Every row gives one point. The ring and each string are closed loops that go straight from each point to the next, and from the last back to the first. Before rounding, they use only three directions, however many columns there are. How many times does the string pass through the ring? Passing back the other way cancels.

Ring, 9 rows:
[[ 5.0 -2.1 -1.1]
 [ 3.0  1.2 -1.0]
 [ 1.0  2.1 -0.7]
 [-2.6  1.5  0.1]
 [-4.7 -1.3  0.6]
 [-4.4 -5.5  0.2]
 [-2.6 -7.4 -0.4]
 [ 1.8 -7.6 -1.1]
 [ 3.8 -6.1 -1.2]]
String, 13 rows:
[[-1.2 -1.1  0.9]
 [-2.0  0.3  2.3]
 [-5.0  3.6  2.4]
 [-5.1  2.2 -1.3]
 [-5.6  1.7 -1.6]
 [-6.8  2.1  1.2]
 [-5.1  0.6  4.0]
 [-2.1 -1.5  2.5]
 [-1.7 -2.1 -2.0]
 [-4.7 -0.1 -2.0]
 [-5.8  1.6 -0.2]
 [-4.8  1.4 -2.2]
 [-2.4 -0.5 -2.0]]
Times through: 0

Ring:
[[ 8.1 -0.3 -1.4  0.9 -0.8  0.9  1.2  3.8]
 [ 6.6  4.0 -2.0  0.8 -1.3  0.3  1.1  2.6]
 [ 1.2  7.5 -3.1  0.5 -0.9 -0.4  0.1  0.8]
 [-4.3  7.7 -3.4  0.1 -0.1 -0.9 -1.1 -0.2]
 [-8.4  5.7 -2.9 -0.2  0.8 -1.0 -2.1 -0.5]
 [-9.9  1.2 -2.1 -0.3  1.8 -0.6 -2.6  0.1]
 [-8.3 -2.3 -1.9 -0.2  2.0 -0.2 -2.5  1.2]
 [-4.2 -5.2 -2.0  0.2  1.8  0.5 -1.8  2.6]
 [ 1.5 -6.1 -2.0  0.6  1.1  1.0 -0.6  3.8]
 [ 6.8 -3.5 -1.5  0.8 -0.1  1.1  0.7  4.2]]
String (21 x 8):
[[-10.4  -3.5  -6.1   0.1   2.5  -0.1  -3.4   1.2]
 [ -4.5  -1.1  -7.0   0.6   1.2   0.1  -2.0   1.8]
 [ -2.5   0.1  -2.1   0.2   0.8   0.0  -1.1   1.8]
 [ -4.8  -1.1   2.0  -0.4   1.3  -0.1  -1.3   1.5]
 [ -7.8  -3.9   1.8  -0.5   2.3   0.0  -2.1   1.5]
 [ -8.0  -5.3   2.8  -0.6   2.5   0.1  -2.2   1.8]
 [ -8.0  -7.7  -2.6   0.0   2.8   0.4  -2.8   2.5]
 [ -5.6  -6.8  -5.1   0.4   2.3   0.5  -2.5   2.8]
 [ -2.5  -2.8  -6.3   0.7   1.1   0.4  -1.6   2.5]
 [ -2.3  -2.0  -1.4   0.2   1.1   0.3  -1.1   2.2]
 [ -2.2  -1.4   1.1  -0.1   1.0   0.2  -0.8   2.1]
 [ -2.3  -2.6  -3.6   0.4   1.1   0.4  -1.3   2.4]
 [ -2.3  -3.0  -7.7   0.9   1.1   0.4  -1.7   2.6]
 [ -2.3  -1.3  -0.6   0.1   1.0   0.2  -1.0   2.0]
 [ -1.9  -0.4  -2.2   0.3   0.7   0.1  -1.0   2.0]
 [ -4.2  -3.0  -5.7   0.5   1.5   0.3  -2.0   2.2]
 [ -5.0  -3.0  -6.0   0.5   1.6   0.2  -2.2   2.1]
 [ -2.8  -0.3  -1.9   0.2   0.9   0.1  -1.2   1.8]
 [ -6.0  -1.6   1.5  -0.4   1.6  -0.1  -1.6   1.4]
 [-10.6  -3.4   2.2  -0.8   2.6  -0.3  -2.6   0.9]
 [-12.9  -4.4  -2.3  -0.4   3.1  -0.3  -3.6   0.8]]
Times through: 2

Ring, 7 rows:
[[  5.4   3.7  -2.3  -2.1   4.0  -2.2   0.8   1.2  -1.1  -3.4  -4.1  -0.3]
 [  2.3   8.3  -1.3   1.6   7.1  -3.5   0.4  -0.1   0.1  -5.4  -2.5   0.6]
 [ -2.1   5.4  -1.4   3.8   6.1  -3.4  -0.3  -0.6   0.6  -4.7  -1.0   1.3]
 [ -7.4  -4.2  -1.8   4.7   1.4  -2.1  -1.4  -0.5   0.9  -1.4   0.8   2.0]
 [ -6.8  -9.4  -1.0   3.2  -1.5  -1.3  -1.5   0.3   1.2   0.8   1.0   1.9]
 [ -1.1 -10.0  -0.4  -0.6  -2.6  -0.7  -0.6   1.6   0.8   1.6  -0.8   1.0]
 [  3.6  -3.5  -1.8  -2.6   0.2  -1.1   0.3   1.8  -0.6  -0.6  -3.2   0.0]]
String, 10 rows:
[[ 5.0 -6.2 -3.3 -4.8 -1.6 -0.2  0.5  2.5 -1.9  0.5 -4.4 -0.6]
 [ 2.7 -3.0 -6.0 -3.5  0.3 -0.5  0.2  1.7 -3.3 -1.1 -4.9 -0.8]
 [ 0.3 -0.4 -6.7 -1.4  2.1 -1.1 -0.1  0.8 -3.4 -2.4 -4.4 -0.4]
 [ 6.9  5.5 -4.2 -3.4  4.6 -1.9  1.1  1.4 -2.6 -4.0 -5.6 -0.9]
 [10.4  9.6 -1.2 -3.5  6.6 -2.9  1.7  1.5 -1.0 -5.2 -5.4 -0.8]
 [ 7.6  4.8  2.6 -1.3  4.7 -3.0  1.2  1.4  1.9 -3.4 -2.5  0.4]
 [ 2.1  0.2  0.2  0.2  2.7 -2.3  0.2  0.9  1.0 -2.1 -1.7  0.8]
 [ 0.9 -0.9 -0.8  0.3  2.2 -2.1  0.0  0.8  0.4 -1.9 -1.8  0.8]
 [ 4.8 -1.8  1.2 -1.8  1.2 -1.9  0.6  1.7  1.2 -1.0 -2.2  0.5]
 [ 6.2 -4.3  1.9 -3.1 -0.3 -1.4  0.7  2.3  1.5  0.1 -2.3  0.3]]
Times through: 0

Ring, 6 rows:
[[ 6.8 -2.2 -0.7 -3.1 -7.0  2.3 -2.3  5.6 -1.6 -5.3  3.0  2.6  0.1  3.2]
 [-1.1  7.2  1.9  1.0 -3.2  1.1  3.6  0.6 -1.7 -4.4  0.0 -0.7 -0.8 -1.1]
 [-6.4  7.8  2.3  1.6  1.3  1.5  4.0 -4.1 -1.4 -2.5 -2.0 -3.0 -0.5 -1.0]
 [-5.5  1.3  0.5 -1.2  2.8  2.8 -0.4 -5.3 -0.8 -1.7 -2.0 -2.9  0.6  2.0]
 [ 1.3 -6.5 -0.9 -4.1 -0.7  3.4 -4.4  0.3 -1.3 -1.5  1.2  0.7  0.8  6.1]
 [ 6.6 -6.5 -1.2 -4.4 -5.4  2.9 -4.3  5.3 -1.7 -3.5  3.3  3.0  0.4  5.8]]
String:
[[-3.1  3.8  2.5  0.7 -0.6  1.5  3.0  0.3 -2.4 -1.3  0.2 -0.5 -1.1  1.7]
 [-2.6  3.6  0.9 -0.5 -0.6  2.1  1.1 -2.1 -1.1 -3.3 -0.8 -1.6  0.0  0.7]
 [-2.4  3.2 -0.1 -1.3 -0.4  2.5 -0.3 -3.6 -0.4 -4.5 -1.4 -2.3  0.8  0.2]
 [-1.9  1.8  0.9 -0.9 -0.6  2.2  0.5 -1.1 -1.4 -2.6 -0.2 -0.9 -0.1  1.8]
 [-5.2  3.1  2.2  0.4  1.6  1.9  2.2 -2.3 -2.0 -0.6 -0.8 -1.6 -0.6  2.0]
 [-6.9  2.6  2.3  0.4  3.2  2.1  2.2 -3.6 -2.0  0.4 -1.3 -2.1 -0.6  2.5]
 [-2.3  0.8  1.7 -0.6 -0.2  2.0  1.0  0.1 -2.2 -0.9  0.4 -0.2 -0.6  3.2]
 [-1.8 -0.9 -0.8 -2.7  0.5  3.1 -2.5 -3.6 -0.4 -3.3 -1.0 -1.8  1.2  2.4]
 [-1.1 -3.5 -2.5 -4.4  1.0  3.9 -5.4 -5.5  0.7 -4.4 -1.6 -2.5  2.3  2.9]
 [-1.1 -7.0 -2.1 -5.0  2.0  4.2 -6.2 -4.2 -0.1 -2.0 -0.7 -1.4  2.0  5.6]
 [ 1.5 -7.8 -2.9 -5.8  0.0  4.3 -7.2 -2.8  0.2 -3.5 -0.1 -0.7  2.3  5.4]
 [ 1.5 -3.6 -1.1 -3.6 -1.6  3.1 -3.6 -0.3 -0.8 -3.3  0.6  0.0  1.0  4.0]
 [ 2.6 -4.2 -1.7 -4.1 -2.4  3.3 -4.4 -0.1 -0.5 -4.2  0.8  0.2  1.3  3.9]
 [ 3.7 -4.6 -2.2 -4.6 -3.1  3.4 -5.1  0.2 -0.3 -4.9  0.9  0.4  1.5  3.8]
 [ 0.7 -0.9  0.7 -1.7 -2.2  2.3 -0.5  1.7 -1.9 -2.2  1.2  0.7 -0.3  3.5]
 [ 1.8 -2.6  1.4 -1.6 -2.9  2.0 -0.2  4.4 -2.8 -0.8  2.5  2.2 -1.0  5.1]
 [ 1.9 -1.2 -0.2 -2.4 -3.0  2.5 -1.6  1.4 -1.3 -3.5  1.1  0.6  0.3  3.0]
 [ 6.7 -4.0 -2.4 -4.7 -5.9  3.1 -4.9  2.7 -0.4 -6.5  1.9  1.4  1.4  3.1]
 [ 9.6 -4.5 -2.5 -4.9 -8.4  2.9 -5.0  5.6 -0.7 -7.2  3.2  2.9  1.1  3.4]
 [ 8.6 -2.3 -2.3 -4.3 -8.2  2.7 -4.1  4.5 -0.4 -7.8  2.5  2.1  1.1  2.0]
 [ 4.1  0.0 -0.8 -2.6 -5.2  2.3 -1.8  2.4 -0.9 -5.7  1.4  0.8  0.5  1.7]
 [ 0.9  1.0  1.0 -1.1 -3.1  1.9  0.5  2.2 -1.9 -3.0  1.2  0.7 -0.5  2.4]
 [ 1.1  3.0  2.1  0.1 -4.0  1.3  2.5  4.0 -2.6 -2.6  1.8  1.4 -1.3  1.9]
 [ 1.8  7.2  2.0  1.0 -5.9  0.8  3.9  3.8 -2.1 -5.2  1.4  0.8 -1.2 -1.0]
 [ 0.7  9.9  1.1  1.0 -5.5  0.9  3.7  0.6 -0.9 -7.5 -0.2 -1.1 -0.4 -3.6]
 [-2.0 10.7  2.0  1.9 -3.5  0.8  4.9 -0.6 -1.3 -5.8 -0.8 -1.8 -0.7 -3.3]
 [-5.3 11.8  3.9  3.5 -1.3  0.3  7.4 -0.7 -2.4 -2.9 -0.9 -1.8 -1.8 -2.6]
 [-5.1  8.1  3.6  2.5 -0.3  0.8  5.7 -0.5 -2.6 -1.4 -0.5 -1.3 -1.6 -0.3]]
Times through: 0

Ring (9 x 14):
[[ 3.2  0.0  0.8  0.1  3.9 -1.6  5.1  1.2  2.9 -2.5  3.6  1.3 -2.7 -5.3]
 [ 4.9  2.3 -1.1 -3.0  2.3 -1.9  4.9  3.8  2.3 -2.2  2.3 -0.2 -0.8 -6.5]
 [ 5.6  4.6 -3.0 -5.2 -1.9 -1.0  3.1  7.5  0.0 -1.0  0.5 -1.6  1.3 -5.0]
 [ 4.8  4.7 -3.0 -4.8 -4.2  0.2  1.8  8.7 -1.4 -0.4  0.1 -1.6  1.6 -3.0]
 [ 2.6  3.4 -2.7 -2.6 -5.8  1.0  0.5  8.5 -2.7  0.6 -0.1 -0.7  1.4  0.8]
 [-0.1  0.8 -2.8  0.2 -3.9 -0.5  0.6  6.1 -2.1  1.4  0.0  1.1  1.2  4.6]
 [-1.9 -2.0 -2.1  2.8  0.5 -2.6  2.1  2.1  0.1  1.1  1.2  2.9  0.1  5.4]
 [-1.1 -2.8 -0.1  3.7  3.2 -2.4  3.6  0.0  1.7 -0.4  2.8  3.3 -2.0  2.2]
 [ 0.8 -2.1  1.3  2.8  4.2 -1.6  4.6 -0.3  2.7 -1.8  3.9  2.7 -3.3 -2.0]]
String:
[[-3.3 -3.7 -3.8  3.4  4.7 -6.6  3.7 -0.6  2.1  1.7  0.9  4.1  1.1  7.2]
 [-1.0 -1.5 -3.8  1.1  3.1 -5.3  3.6  1.5  1.6  1.1  0.7  2.6  1.3  4.1]
 [ 0.6 -0.4 -0.8  1.2  0.3 -1.1  2.7  3.0  0.4 -0.3  2.0  1.8 -1.0  0.8]
 [-0.5 -1.9  2.3  4.1 -1.0  1.9  1.8  2.1 -0.4 -0.9  3.4  2.7 -3.6  1.3]
 [-3.5 -3.5 -1.2  4.9  0.7 -2.3  1.8  0.9 -0.1  1.4  1.6  3.9 -0.7  7.5]
 [-4.0 -2.4 -7.2  1.7  2.1 -7.9  2.3  2.1  0.4  3.8 -1.6  3.4  4.4 11.2]
 [-0.1  0.3 -5.4 -1.0  0.8 -5.2  2.8  4.0  0.4  1.7 -0.6  1.5  3.0  4.4]
 [ 0.8  0.5 -0.8  0.7 -2.6  0.5  1.5  4.9 -1.2  0.0  1.5  1.2 -0.7  1.5]
 [ 0.7  0.9  1.8  2.1 -7.2  5.1 -0.7  6.8 -3.6 -0.3  2.1  0.9 -2.5  1.7]
 [ 0.9  2.3 -1.4 -0.3 -8.0  3.0 -1.0  8.6 -4.1  1.1  0.1  0.1  0.5  3.6]
 [ 2.3  1.7  1.7  0.6 -5.5  4.3  0.5  6.5 -2.4 -1.1  2.4  0.3 -2.5 -1.3]
 [ 2.0  1.9 -2.7 -1.6 -2.1 -1.1  2.0  5.9 -0.7  0.3  0.5  0.3  1.0  0.6]
 [ 2.0  3.6 -6.0 -4.0 -4.4 -2.4  1.0  8.6 -2.1  1.9 -1.8 -0.7  4.1  3.2]
 [ 2.3  4.7 -5.1 -4.1 -8.4  0.6 -0.8 11.0 -4.2  2.1 -2.0 -1.4  3.8  3.5]
 [ 2.3  3.5 -0.8 -1.4 -9.3  4.4 -1.2  9.9 -4.6  0.5  0.3 -0.8  0.1  1.5]
 [ 2.1  1.7  1.3  0.6 -5.7  4.1  0.4  6.7 -2.6 -0.8  2.1  0.4 -2.2 -0.6]
 [ 1.3  1.3 -3.5 -1.3 -1.1 -2.4  2.3  5.2 -0.3  0.7  0.2  0.7  1.5  1.7]
 [-0.6  0.9 -5.7 -1.1 -2.1 -3.9  1.3  5.8 -1.3  2.5 -1.3  1.1  3.6  6.4]
 [-2.4 -0.4 -6.8  0.1 -1.2 -5.5  1.2  4.7 -1.1  3.5 -1.8  2.1  4.4  9.5]
 [ 0.0  0.0 -3.7 -0.1  0.3 -3.5  2.5  3.8  0.2  1.1  0.3  1.6  1.6  3.6]
 [ 0.4 -0.5  0.2  1.9 -1.2  0.4  2.0  3.5 -0.4 -0.4  2.2  1.8 -1.7  1.1]
 [-0.9 -2.0  1.3  4.0 -0.8  0.9  1.8  2.1 -0.4 -0.4  2.9  2.8 -2.8  2.4]
 [-4.3 -4.8 -1.4  5.8  3.4 -4.1  2.8 -1.1  1.3  1.4  2.0  4.8 -0.9  7.9]]
Times through: 1
